Rows are points. A path goes straight from each point to the next, and from the last back to the first. The post is the endless flat space through its rows: a point in 2 columns, a line in 3, a plane in 4, and so on, so that a path can go around it. Count how often the path circles the post. Going back the other way cancels.
In the rows, 128 means zero.

Post (2 x 3):
[[143 118 115]
 [177 130 161]]
Path, 28 rows:
[[138 141 167]
 [137 156 110]
 [213 148 139]
 [177 102 140]
 [152  93 157]
 [157 140 188]
 [158 168 147]
 [177 140 124]
 [162  83  87]
 [172 101 172]
 [147 130 151]
 [160 139 138]
 [204 143 130]
 [171  87 118]
 [167  99 163]
 [174 138 196]
 [177 117 182]
 [146  97 128]
 [146 119 170]
 [170 171 216]
 [207 167 160]
 [215 125 130]
 [130  65 112]
 [110 104 141]
 [179 168 179]
 [175 148 128]
 [188 149 145]
 [176 162 164]]
Times around: 4

Post, 10 rows:
[[178 180 101 164 153 125 178 143 123  98 132]
 [107 134 112 109 114 131 101 105  60 155 100]
 [158 137 134 171 111 162 129 118  95 173 110]
 [ 87 110 131 164 136 138 121 112 105  91 156]
 [154 151 137  86 161  93  67 151 105 117 139]
 [168 126 108 122 125 130 178 110 108 136 125]
 [156 142  74 103 128 141 146 121 152 116 133]
 [110  97 130 147 160  96 129 177 188 143 113]
 [ 97  73 103 124 140 101  67 146 104 138 111]
 [111 124 106 147 141  68 132 108 114 112 131]]
Path (31 x 11):
[[169 139  94 133 133  68 149 115 190 156 138]
 [194 133 109 181 162 150 220 135 149 121 162]
 [193 123 163 181 155 139 178 104 127 118 117]
 [129 116  67 188 116 142 100  98 144  81 142]
 [132 164 159 138 110 106 114 108 100 173 109]
 [151 131 143 101 110 166  95 137 139 135 114]
 [158 111  97 184 110 120 146  95 133 170  76]
 [109 127 131 102 181 102 127 152 129 135 103]
 [184 104 116 148 178 128 112 196 170  97 120]
 [105 151 179 204 132  97 138 154 107 114 107]
 [ 80 139 108 123 127 171 100 156  57  78 153]
 [ 32 103 173  41 125  69  92  79  57 175 123]
 [131 165 112 139 106 168 143  99  68 172 152]
 [115 133 109 129 105 112 104 112  97 141 133]
 [121 121 114 152 123  82 115 141 126 136  70]
 [122 138 179 157 138  95  96 113 151 159 123]
 [197 201 111 176 122 186 178  81  61  82 115]
 [172 120 128 142 133 180 173 165 105  79 128]
 [175 118  68 115  92 125 124 130  71 178  97]
 [160 196 134 155 140  45 132  98  46 145 128]
 [157 145 110 167 166  84 116 146  79 143 152]
 [120 116   7 179 112 166 108 177 115 105 117]
 [168 184 140 157 161  81 142 141 113  85 140]
 [151 156  78  83 139 130 111 157 182 149  82]
 [205 107  55 121 135 121 114 113 136 174  72]
 [ 73 169  99 122 170  67  98 147 148 120 121]
 [122 134  79 164 166  83 151 157 131 104 132]
 [100 153  27 169 160 184 125 170 199  73 133]
 [106  76  82 149 151 195  94 145 100  66 107]
 [181 139 194 180 131  85 128 111  61 141 115]
 [114 162 127 103 124  99 163 134 105 126 119]]
Times around: 1

Post:
[[ 40 100 170 165  75  67 100 126 151 132  62  89 147 129 124 144 159  83]
 [122 139 185 131  89 149 175 111  89  77 101 153 130  68 147 193 146 129]
 [143 169  63 187 135 141 153 104 114 116 129 127  95 105 117 183 115  81]
 [116 171  95 115 155 153 135 169 145 120 103 131  58 127 113 118  91 120]
 [159 187 128 101 140 154 130 126 151 150 139 137 111 112 146 160  71 116]
 [ 91  83 176 201  44 126 112 166 153 115 110 114 167  92 131 121 106 131]
 [ 87 210 119 134 123 155 142 126 118 178 105 174  66 132 110  96  96 129]
 [ 70 176  85 168 139 146 112 123 172 112 167  93  49 113 137 126 155 123]
 [154 174 137 100 169 140 156 128 116 154 139 171 140 139 184  74 126  93]
 [135 148 144  94 178 158 128 127 103 188 127 156 129 121 133 104 131 154]
 [125 158 151 176 164 142 132 103 187 120 148 125  46 147 120 124 119 128]
 [163 132 146 121  76 130 166  97 158  75  94 157 162  93 139 184 221 129]
 [137 141 119 188 101 131 189 106 128  96 105  91  97 106 174 188 144 169]
 [ 61  75 143 164  66  54 114 133 114  93  92 120 156 135 117 103 114 159]
 [146 190 108 175 150 150  75 167 118 119 115 151  87 130 151 129 107 136]
 [ 88  53 178 139  57  72  93 142 141 141  90 164 148  64 145 138 125 118]
 [ 76  67 158 152  70  97  85  93 134 130  61  98 165  75 163  63 126 131]]
Path, 23 rows:
[[174  84 104 129  86  97 152  79 215 162 139  69 134  30 169 110  83  70]
 [123 189 123 123 162 153 191  46 148 119 113  64  73 133 209 142 191 112]
 [ 74 152 136  93 106 140  63 214  96 116  88 217 103 133 149  46  93 147]
 [124 189 149 146  87 137 167 127  31 116  11 196 199 106 167 120 129 108]
 [107 141 119 220  53  91 100 125 183 117 123 135 106  98 119 116 170 188]
 [130  92 154 116 112 125  69 143  89 169 118 170 112  60 103 122 108 103]
 [136 139 190 135 139  93 125  88 143 130 138 175  88 126  93  80  77 181]
 [148 110 139 167 182 109 201  94 131 160  77  90 161 114 231 120 116 111]
 [ 79 120 148 209 107  87 169 133 179 114  84  92  93 116 112 128 175 128]
 [ 81 168 144 235  92 143 175 125  79 120  71 106  86 116 183  88 148 136]
 [118  60 147 117  96  85 103  76 106 164 137 104 215 114 115 190 104  20]
 [132 151 130 161  85 178 103 157 152  86  63 163 108 119 172 136 162 182]
 [119 150 180 184 123 157 138  91  99 142  85 111 189 108 197 170  93  29]
 [112 182 147 137 125 182  78 114 157 148  98 146 126  62 169 111 143  77]
 [ 81 118  95 169  72 155 116 143 183 123  89 145 134  70 147 169 178 136]
 [200 133  85 210 139 137 133 113 105  62 147 118 165 169 178 150 103  96]
 [182 112 153 169 109 117  80 124 114 120 150 162 130 142 118 123 123 189]
 [155 111 165 139  91 112 152 150 154 120 139 153 139 103 137 141 136 131]
 [145 144  97 138  74 133 141 130 121 121 130  68 153 146 196 115 112 126]
 [110 167 125 192 169 146 176 120 203 120 192 119  13 150 156 145  81 100]
 [ 25 173 108 149  21 177 107 100 212 172 116 111  77  22 120 121 122 131]
 [ 90 138 213 115 106  90 195 105 107 152  92 163 118  85 112 173 136 129]
 [155 165 135 139 152 119 156 101  72 130 147 113  95 141 130 154  88 135]]
Times around: 2

Post (17 x 18):
[[149  79 148 101 140 156 133 193 130 160 168 167 118 129 118  86 160 116]
 [147 110 101 143 168 164 122 152  96 141 161 158  99  94  81  93 131  82]
 [133 134 170 106 181  64 169 136 115 144 170  91 122 196 144 114 152  91]
 [144 123 134 168 119 132 140 177  84 177 127 164 109 117 117  70 164 144]
 [161 141 150 149 150 140 113 164 139  69  86 183 137  77 153 136  96 133]
 [193 122 138 116 151 176 136 146 170 118  63 130 165  85 120 110  79 141]
 [135 134 139 143 150 137 115 106 154  88  79 162 150  95  74 154 142 171]
 [173 133 102 137 160 143 115 120 105 137 184 165 155 130 132  43 160 128]
 [131  65 124 130 126 136 128 139  95 134 138 150 160 159 105  50 186  52]
 [109 154 174 108 147 142 161 131 100 100 194  92 118 195 153 106 147 117]
 [156 147 171 134 157 107 149 121 130 129 174  71 118 141 148  82 185  88]
 [137 152 116 120 129 107 148 135 143 125 165  65 129 208 162 126 138 126]
 [139 116 102  88 156 135 147 117 145  98  97 127 139  56 145 159 108 156]
 [ 87 153 158  96 190 130 111 109 158 122  76 105 122 144 148 116 116 150]
 [127 175 151 103 145 112 177 102 166 111 145 114 114 200 145  67 129  94]
 [149 145 135 110 123 134 103 117 148 131 126 184 159  93 113 146  66 119]
 [162 108 167  92 154 151 127  97 166 101  98 120  85 143 137 120  89 143]]
Path, 26 rows:
[[115  81 115 109 163 147 162 152 118  93 159 167 127 128 158 109 129 125]
 [106  92 150  94 170 121 139 162 128 155 134 126  97 133 131 122  85  81]
 [142 135 171 117 154 154 104 175 131 173 129  88 141 113  65  73 139 108]
 [177  72  93  89 174  98 119 123 124 115 132 119 193 150 155  74 220 114]
 [ 69  48 109  92 124 142 129 111 130 117  76 151 171 168 141 115 211 122]
 [188  94  71 169 111 136 162 128 139 133 168 136 147 153 161  48 148  25]
 [116  89 221 204 157 171 113 147 115  85 117 132 120 189  84  21 201  38]
 [147 127 176  49 149 156 166 174 162 105 180 148 132 164 140  88  48 128]
 [106 180 131 103 139 135  90 110 146 105  78 132 110 120 116 133 157 239]
 [157 182 150  97 129 160 134 101 146  72 176  71 105 182 214 133 112 129]
 [ 94  78 149  99 158 148 126  89 120  89 128 105 128 157 140 129 194 117]
 [135 139 123 165  93 112 112 122 124  56 168 141 117 213 197 123  86  99]
 [177 137  60 153 119 145 140 177 128  86 126 165 238  66 110  51 136 114]
 [110 123  96 134 120  92 153 140 150 125  80  88 115 159  93 108 117  95]
 [171 163 120  62 139 135 176 116 188 134 129  90 194 149 167   7 123  97]
 [138 158 131 125 111 195 191 158 104 138 114  90 106 113 108 118 129 183]
 [192 170 205  54 148  96 170 158 183 111 167 162 116 156 183  78  97 100]
 [174 154 129 142 155 136 130 144 114 193 185  98 165 162  77 126 139 110]
 [141  82 232 135 135 135 145 176 118 125 153 167 126 183 183  81 209 112]
 [143  30 119 129 139 195 117 184 146  75 117  86 121 195 177  60 122  27]
 [126 178 157 156  43 120 121  77 155  74 116 160 143 188 121  64  93  63]
 [159 118 176  87 145 148 126 170 126 162 139 115 174 201 126  96  99 124]
 [179 156 148 141 192 152 187 156 100  92 166 170  75 125  89 109 163  83]
 [161 151 169 170 155 160 120 161 161 103 202 210  41 153 134  63 156 115]
 [131  80 126 136 163 207  60 225 135 136 168 188 111 149 136  61 136 107]
 [133 102  78 118 153  60 147 139 155 107 143  26 135 150  88 202 126  99]]
Times around: 4

Post:
[[163  80  98 106 144 126 149 129  89 124 131 144  85  60 129  93 167 131]
 [ 92  85 108 104 115 164 141 171 157 120 134  99 115 125 122 155 114 143]
 [136 132 133 138 146 150 153  81 180 129 133 126 157 120 178 147  91 143]
 [123  98 185 150 102 158 148  98 117 127 110 146  98 133 176 111 166 135]
 [167 167 153 107 162 184 117 138 137 171 107 170 128 127 156 115 116 150]
 [122 170 139 145 158 133 130 141 185 141 176 158 157 121 114 119 119 169]
 [119 128 112 128 141 114 124 160 154 168  88 160 123 137 128 108 159 163]
 [154 197  80 149 112 146  79 145  54  94 135 123  38 110 140 137  64  68]
 [141  79 124  92 128 126 114 145 131 138 126 124 127 138 145 179 119 143]
 [132 131 168 136 148 143 144 145 140 108 100 137 131 122 173 128  81 148]
 [119  85 122 128 124 132 124 196 188 157 137  97 140 137 122 107 126 135]
 [110 114 122  95 116 160  72 141 162 124 110 151 119 101 147 150  70 121]
 [124 137 174 152 166 132 134 158  84 196 102 154 126 124 171 115  76 130]
 [168 170 150 144 101 175 159 126 130 127 125 172 113 131 109 133 129  99]
 [134 134 153 195 148 126 118  99  85  96 126 111  96  98 157 170 117  96]
 [138  82  98  96 129 170  98 144 134 123 114 119  92 154 109 118  89 146]
 [150 127 121 139 159 134 131 135 139 143 135 149  65 114 133 121 127 132]]
Path (32 x 18):
[[142 161 137 161 148 162 146 114 118 116 134 117 109 125 109 125 109 164]
 [185  59 112  84 106 165 123  66 111  75 102 137 108 106 163 171 106 143]
 [140 100 180 155 102 169 105 161 129 136 160 174 144 110 145 120  66  90]
 [136 188 111 106 135 163 145 186 143 130  92 183 115 130 157  78 106 121]
 [131 126 118 131 176 117  78 155 125 171  85 117  75 111 150 184 147  77]
 [101  89 155 143 149 174 126 168 142 163 163 113 120  84 107 109 121  79]
 [ 55 131 165 124 116 163 136 132 168 106 128 137 113 115 122 151  82 128]
 [169 142 135 134 147 128  85 170  89 191 109  98  73 135 192  76  83 116]
 [ 98  84 147 116  50 148 120 151 128 123 113 153 112  79 188 114  72 143]
 [170  88 118 102 199 166 142 180 176 116 194 124 137 165  77  79  92 219]
 [118 111  88 134 107 191 144 107 194 112 161 153 116 105 156 137   7  99]
 [157  67  99 135 126 161 111 147  81 162 141 125  96  90 147 121 134  90]
 [108 133 121 122 116 162 114  74 147  37 183 169  95 104 118 136 146 111]
 [ 92 110 154  87 137 220  92  79 222 127 152 124 122 143 116  98  82 151]
 [136 155 153 167 211  76 137 162 130 203 109 159 124 130  68 146 106 159]
 [178 112  80  99 129 121  77 138 104 133 100 104 107 100 177 136  72 161]
 [141 172 169 133  85 180 139 162 161 202 112 171 138 121 144 135 129 152]
 [104 115 129 188 142 160 128 129  70  85 154 107 124 113 115 154  86 151]
 [ 96 130 116 134 132 156 150 159 176 174 126 163 117 146 160 148 147 151]
 [120 159 108 157 205 140 132 154  95 160  98 109  75 157 182  86 119 141]
 [150 137 100 102 207  72  90 115 194 208 144 130 106 121 168 112 108 143]
 [182 111 172  95  56 152 162  87  90 152  91 183 127  91 174 118 136  92]
 [133 159 119 135 103 217 168 165  80  78 119 117  94 102 102 120  90 127]
 [123 144 118 179 137 136 150 111 155  78 166 129 111 120 151 120  92 148]
 [119 104 100 134 141 144 104 202  85 121  86  97 100 127 163 154 133 130]
 [143 111 141 134 124 184 180 120 197  56 198 159 115 109  66 118 108 164]
 [176 144  91 148 169 133 103 146 117 138 114 130 126 120 140 138  83 101]
 [156  75 107 105 112  78 111 170 121 139  90 137 125 112 158 119 189  53]
 [ 67 141 128 133 124 139 139  98 170 205 118 166 164 129 154 121 134 149]
 [131 138  89 139 122  79 102 105 180 139 121 127 118  87 106 165 155 130]
 [127 142 118 121 129 146 173 105 164 159  66 118 136 131 158 145  69 162]
 [132 151 141  74 173 123 176 106 239 241 134 165 185 163 171 138 138 217]]
Times around: 4

Post (17 x 18):
[[115 141 121 102 117 112 164 121 171 124 126 131 166  48 111 106 167 163]
 [164 118 115  93 159 121 122 122 107 118 125  99 102 111 161 118 147  84]
 [100 109 161 148 153 145 116 109 152 114 105 171  90 155  60 135 116  84]
 [185 156 128 136 130 114  99 124 150  88 163 161 132  84  94 131 139 133]
 [145 118  97  94 153 112 153 137  85 151 148 121 151 100 152  62 151 151]
 [ 91  99  87 103 158 105 110 157  75  70  83  82 112 104 129 138 145 107]
 [ 65 133 138 153 165 154 140 113 159  39 116 148 118 126 111 143 147 125]
 [195 136 111 145 121 161 132 113 130 151 196 125 132  31 123  65 145 171]
 [116 115 106 113 125 112 120 115 104 134  95 166  77 149 113 139 177 112]
 [100 155 122 141 124 109 220 137 176 143 109 131 155 122  96 120 147  72]
 [155 139 144 147 132  86 102 129  83 175 141 104 141 134 149 159  86 107]
 [ 40 145 143 139 142 134 105 124 156 119 162  90 131 126 137  97 175 105]
 [ 86 160 173 136 164 133 134 154 165 103 129 106  90 151  94 119  77 139]
 [167 119 134 114 136 150 137 143 103 215 176 165 113 121 138 122 101  94]
 [ 95 186 182 172 127 154 191 145 164 114  78 171 150 123  85 135  94  80]
 [115 101 127 145 144 134 141 145 147  80 123 130 139 109 142 120 185 113]
 [169 147 145 118 177 143 120 145  63 152 131 104 139 139 138 150 138 134]]
Path (27 x 18):
[[151 102 128 142 117  91 133 116 112 119  98 121 123 133 149  96 124  95]
 [ 58 105 117 104 130 169 126 165 139  66 114 117  91  71 136 126  83 122]
 [139 125 170  95 153 134 203 130 129 190 109 120 159 144 123 156 130  69]
 [161 125 106 107 185 121 153 102 149 117 153 108  83 194  90  74 184 125]
 [101 187 136 154 128 166 183 137 203  60  86 163  97 105  98 110 104  58]
 [104 161 126 109 193 164 165 155 144  35  75 130 104 151 110 147 121  41]
 [132 162 122 103 195 113 113 139 105  95 105 126 142 111 122 126 152 116]
 [136 101  95 135 142 119 198 125 130  90 125 162 116  87 119 105 184 129]
 [121 115 138 118 128  77 174 130 110 128 149 117 177  92 153  95  98  71]
 [124 118 163 161 115 181 147 107 109 159 126 160 132 144 127  95 115 111]
 [172 125  82  97 120 111  91 150 130 140 172 158  96 113 161  73 127 131]
 [111 121 134 144 184 163 177 141 185  96 123 139  76 131  98 129 126 109]
 [ 94 187 140 107 154 115 103 154  70  98 117 129 102 117 136 113 128 141]
 [ 91 157 157  96 171 168 123 146 109 120 158 176  83 195 136 127 184 129]
 [107 144 156 143 124 169 144 135 125 146 121 205 120 150 131 132 118 140]
 [100 191 119 103 153 184 178 137 115 122  96 133  96 187 139  84 124  71]
 [ 85 172 106 157 135 105  90 130 170  90 156 108 163 105 137  77 131 104]
 [ 58 145 177 136 174 113  88 118 194 117 178 173  63 189 123 168  83 103]
 [ 93 159 110  58 175 119  98 143 123 113 124 111 120 130 107 106 177 112]
 [ 94 167 100  76 156 144  62 220  21  89  89 107  67  77 123 148 103 249]
 [123 140 101  79 174 122  95 108  78  96 127 170  86 119  74 124 150 147]
 [170 140 113 112 123  62 102 106  75 138 141  82 110  78 130 127 115 132]
 [122 188 167 168  77 173 177 129 140 193  95 135  81 141 102 172  66 110]
 [119 111 147 167 122 154 113 109 173  99 140 186 188 101 121  72 122 119]
 [126 126 128 154 147 115 143 151 156  80 122 133 175  81 107 134 134  93]
 [158 163 171  94 191 143 120  87 113 154 123 137  94 100  94 118 140 148]
 [130 158 167  74 162 110  87 137  78 125 108 158  98 164 139 146 119 100]]
Times around: 4

Post, 17 rows:
[[152 148 175 132  79  92 122 157 106 119 125  77  96  94 160 127 151 133]
 [137 104 124 126 168 105 185 111 167 142 127  72 159  58 130 144  97 125]
 [151 135 104 161 156 161 164  88 183 101 153 110  99 124 126 145  98 182]
 [ 97 179 102 106 128 102 126 154 148 114 132 104 131 130 117 129 145 133]
 [ 52 115 129 150  84 140  68 117 131 166 157 114 111  77 154 125 132 150]
 [ 92 139 148 150 103 124  87 157 196 119 167 150  88 137 164 108 125 111]
 [140 158 151 133 140 122 126 156 134 102  93 145 130 168  57 138 140 131]
 [138 159 120 103 103 177 175 150 116 145  85  98 121 129  75 121 131  86]
 [159 111 124 161 136 181 124 136 173 129 147 109 140 146 106 124 163 179]
 [129  96 110 140  74 125 100 153 157 124  83 104 105 197 174 156 160 123]
 [122 129 142 104 127  97 127  82 109 106 146 110 101 127 166 105 192 162]
 [166 130 122 138 174 134 164 134 115 206  83  75 149 136 124 100 148 134]
 [147  73 100 103  86 118 100 101 157 163 148 132 155 107  86 119 121 121]
 [144  94  89 111 109  74 183 178  98 165 106 133 150 145 141 125 106  56]
 [143 128 133 139  96 149 155  99 175 101 118 142 121  94 125 109 150 153]
 [ 92 138 132  94  98 173 147 151 136 140 112 110 105 163 148 105 109 119]
 [126 108 118 160 124 207  55 143 162 148 127 115 144  93 148  98 119 140]]
Path:
[[101 122 163 126 126  92 108 127 137 137 106  76 104 107 139  85 173 157]
 [207  79 109 131 105 142 168 144 207 121  77 128 144 126  79 141 158 135]
 [ 94 139 104 162 116 224 133 146 133 145 108 159 135 106 110 154 111 137]
 [ 50 149 128  29  76 131 158 125 151 138 150 105 120 200 131 150  99 136]
 [106 112 161 138 106 157  90 108 180 144 164 143 107 131 178 124 157 138]
 [ 86 117  93  50  84 105 134  81  82 173 115 124 117  54 117 124 139 119]
 [153 124 147  61 103 111 216 183 154 101 131  99 155 123  63 113 167 125]
 [157  94 189 179  93  90 149 177 157  99 108 129  93 186 143 120 152 133]
 [186 132 160 148  91  86 155 103 137 131 135  94 163 106  95  92 195 162]
 [ 80 182  95 117 131 110 137 133 143 181  91 116 158 107 122 134  79  68]
 [ 92 166 124 119 111 171  95 141 158 174 121 165  88 204 102 128  88 148]
 [175 119 154 123 102 172 131 123 185 103 136 138 136 117 142 106 174 140]
 [171 111 158 151 153 121 111 135 134 238 131 106 194 133  72  69 155  82]
 [136 161 138 124 134 131 130  70 152 142 140 121 104 110 103  60 180 157]
 [114 167  52 170  87 151 119 149 180 146 162 120  57 172 148 108 161 158]
 [157  95 139 142  74 181 158 105 159 186 111  67 112 139 139 117 213 202]
 [142 140 158 124 176  84 164 122 179 148 110 131 137 118 139 133 153 104]
 [142 146 145 125  79 135 164 181 112  97 147 119 158  94 132 166 106 108]
 [206 114  61  87 168 165 157 244 145 114 108 104 223 139  99 138  94  96]
 [169 100  90 139 232 144 133 122 184  54 110 148 170 101 112 114 138 157]
 [149 122 124  89 114 142 165 171 149 110 141 105 120  77  93 133  77  97]
 [191 150 191 178  94 173  65 174 109 189 111 133  98 126 144  77 129 148]
 [183 127  96 167 151 173 119  81 143 109 131 108 139 105 157 134 134 153]
 [148 145 146 185 114 138 151 121 182 131 158 159  84  97 211  93 143 150]
 [114 108 111  75 128  78 106 147 121 192 148  84 147 108 130 123 116 133]
 [147  93 135 120 164 140 102 140 115 167  72 108 173 139   7 127 161 122]
 [111  85  92 237 129 223 100  82 163 150  98 112 128  79 152 122 182 166]
 [140 164 115 120 141  90 116 144 109 135 155  70 111 151 130 145 106  94]
 [100 129 111  85 134 161 103 135  70 133  85 103 169 110 106 150  72  90]
 [169 102 129 161 117 167 127 158 178 165  76 145 196 170  90 125 130  86]
 [186 102 190 206  53 162 123 212 142 140  62 122 111 211 123  97 130 111]]
Times around: 0

Post (17 x 18):
[[ 78 150  72 130 131 160 112 140 140 136 115 105 131 132 127 128  86 153]
 [172 162 198  89 140  66 207  92 117 169 131 149 115 110 122 127  86 162]
 [123 151 169 126 130 108 112 107  99 126 113 178 171 104 145 123 144 136]
 [155 126 138 130 155 118 136 155 155 117 195 131  95 213 131 181 121 153]
 [130 118  90 119 112  93 112 114 126 126 115 114 110 148 128 105 126 114]
 [156 121 102 154 133  53 125 149 165  62 150 153 119  98 105 192 191  80]
 [172 166 105 144 108 166 148 170  93 116 132 152  81  70 158 134 109  58]
 [157 138 126 161  87 136 114 104 160 112  99 155 111  96 158 135 119 106]
 [144 105  83 118 150 162 112 168 150 161 141 118  78 228  61 136 138 101]
 [140 121 126 147 126  97  88 161 142 131 132 122 160  99 121 158 111  94]
 [111 130 118  76  66 129  91 123 164 113 147 148 182  83 117  89  99 108]
 [123  97 121 167  95 156 130 127 118  89 106 150 127 108 135 115 121 130]
 [150 172 153 135  98 158 122 125 109 130 140 120 167  91 126  59 137 132]
 [116 110 155 126 145  78 193  99 157 130 148 127 117 117 150 140 162 109]
 [170 116 163 103 159 145 163  51 107  93 197 114 119  92 160 178 107 146]
 [161 115  86  94 158 167 151 186 163 156  89 132 122 179 134  75 126 174]
 [126 121  85 100  49 111 123 111 121  96 107 114 198 137 112 144 148  86]]
Path, 28 rows:
[[159 156 155 169  85 121 131  32 103 102 120 153 129  93 145 126 168  58]
 [182 111 136 109  90 127 155 113  55 133 186 145 143  66 141 106 108  98]
 [102 115 152 108 107  94 117  80 119 147 188 173 176 150  82 139 157 134]
 [124 118  81 152 109 158  67  71 214 113 132  96 144 172 130 176 125 186]
 [148 189 113  54 135  80 101 118  70 108 117 186 158 147 148 181 179 108]
 [149 135 167 153 125  76 181 176 113  59 171 158 104 117 118 156 132 130]
 [ 90 151  71  98 141  87 131 109 157 120  91 147 142 151 143 174  90  95]
 [161 157 123 138  86 106 106 140  97 135 176 136  77 165 123 158   7 123]
 [128 146 104 131 110  77 109  89 112  61  78 206 136 133 174 178  96 104]
 [124 156  81 104 130  57  64 165 209  76  87 168 158 120 125 183 103 154]
 [166 120 129 112 129  99 110 121 189 127 119 143 110 177 130 196 131 164]
 [161 109 237 150 146 101 194  83  90 140 197 171  99 129  56 149 175 133]
 [149 152  97 134  52 146 119 138 175 138 119  71 118 120 112 183  68 103]
 [122 143  84  89  72  46 137  68 161 120 111 107  86 214  43 197 200 101]
 [ 84 158 122  99  92 176 149 115  85 103 209 171  79 167  81 116 205  71]
 [146  99 101  88 156 130 152 124 168  87 149  83  77  85  98 161 140 118]
 [126 124 179 235 136  86 150 204 177  68 136 164 163 170 120 172 224  94]
 [150 131 169 129 136  82 124 130 206 149 138 177 134 103 116 186  67 124]
 [244 137 143 119 196 113 149 175 110 167 182  56 167  64 153 132  90 129]
 [123 144  92  96 170  94 179  90 176  77 195 158  83 152 163 184 159  81]
 [102 196 109 153  74 147 155 122  69  75 116 137 123 177 103 186 136  75]
 [124 109 143 182 114 123 170 117 183  91 177 161  80 143 143 140 115  79]
 [147 150 153 164 106  54 134 110 144 126 191 188 122 135 131 190 112 112]
 [136 101 121 133  97 214 177 182 164  89 125 184 162 160 149 161 153 177]
 [123 102  44  82  96  25 162 175 208 101  67 156 158 177 118 169 141 239]
 [130 106 104 100 125 146 111  42 144 137 129  87 104  67  99  43 168 170]
 [102  80 183 164  58  79 153  23 134 123  99 127  57  86 135 159 141  48]
 [122  71  34 129 137 141 129 129 163 124  92  82  51 106 154 131  66  37]]
Times around: 2

Post (17 x 18):
[[ 97 114 131  75 144  76  86 148 198  96  83 138 173 145 168 137 218 100]
 [153 167  71  99 141 196 156  91 125  97 101 155  83  94 154 117  88  91]
 [169 141  88 107  87 161 116  79 106 131  83 152 104 149 103 112  89 108]
 [142 130 121 165 123 122 171 103 116 154 166 129 167 145 124 168  97 151]
 [114  84 159 158 100 121 133 143 145 118 165 125  99 177 139 152 155 130]
 [ 92  64 134 118 134 106 128 111 126  94  95 145 145 130 130 150 177 104]
 [129 170 103  92 127 122 144 162 115 144 131 144  99 106 102 150  65 192]
 [112 123 107 115 100 151 162 135 136 105  77 154 122 135 152 123  87  74]
 [137 160 105 152  99 161 119 154 116 161 118 176 148 106 129 177 111 140]
 [115 169 166 131 101 104 121 134 105 143 131 114 106  93 126 138  78 170]
 [144  59 166 127  90 120 139 132 174 147 154 151 150 118 104 123 150 139]
 [135  66 178 117 119 150 114 134 127 145  99 130 174 156 123 117 182 157]
 [179  78 175 143  94 113 147 140 143 118 125 120 144 119 120 177 141 135]
 [121 207  96 129  90 128 129 153  93  88 175 126 149 114 121 128 111 150]
 [159 148  60 152 111 146 142 112 143 113  57 146  75 111 101  91  98 119]
 [101  58 136 100 154 133 108 145 186  99  94  89 143 138  91 151 181  73]
 [132 150 174 111  85 129 164 116 142 131 105 142 125 115  81 172 138 154]]
Path:
[[109 123  95 134 127 185 160 136 114 146 157 190 101  91 165 111 120  96]
 [128  84 187 126 101 131  87 108  95 116 142 111 140 124 125 134 121  78]
 [127 154 108 145 154 132 118  91  71 123 119 195 160  74 163 172 103 176]
 [140 153 120  85 117 185 139  66 119  68  42 159 186 124 116 168 179 125]
 [ 90 120  79 178 165 151 165 136 171 137  82 143 139 142  70 211 114 161]
 [141 151 109 163 149 162 176  89 159 105  94 145 160 142 149 170 126 116]
 [137 158  86 126 115 143  77 211 220 140  93 126 110 118  91 178 135 168]
 [133 143 113 142  76 106 121 126 191  86 162 172 148 157 126 122 137  96]
 [137 114 161  84 129 109 108 129 170  99 105 116  95 127  98  50 158 158]
 [143 167 155 179  88 139 122 146 126 103 157 146 121 152  82 166 165 142]
 [188  92  89 196 103 131 185 109 146 160 128 214 107 114  81 224  69 196]
 [ 88 129 145 118 119 125 118 135  96 116 145  83 113 115 112 189  89 142]
 [ 89 133 137  98  84 136 153 115 109 130  87 112 140 126 121 122 118  83]
 [154 103 196  92  26 148 154 149 108 164 135 208  97 171 145 160 146 141]
 [190 142  84  69 115  63 116  75 204 183  62 138  66 125 101 183  84 129]
 [144 116 137 122  61 174 174 113 141 140 115 159 159 223 124 159 110 102]
 [149 154  22 168 107 208 137 207 155  80 186 201 206 137 158  87 124 109]
 [ 74 169  95 101 165 158 156 128 113  73 111 125 211 150 118  98 189 123]
 [145 167 121 110  72 114 124 143 179  74  37 164 174 100 155 147 135  25]
 [115  92 141 146  90 122 125 111 156 135 116 172 143 155 155 167 104  92]
 [165  79 107 175 156 202 134 143  66 124 134 122 156 172 142 136  88 159]
 [121  77 190 121 126 156 124 141 140 125  14 143 140 127 135 144 153  99]
 [140 137 208 105   7  40 151 156 126  97 121  65  85 128  62 104  78 110]
 [131 183 113  88 105 177 133 115 138  87 133 147 139 149 146 114 148  79]
 [141 169 110 152  54 126  68 178 135 142  90 223 121  94 112 154 106 142]
 [175  76 200 163  68  89 149 162 247 100  94 115 135 153 119 138 142 134]
 [101 176 158  66 191 184 134  67 173 143 151 136 101 141 173 114 139 120]]
Times around: 0
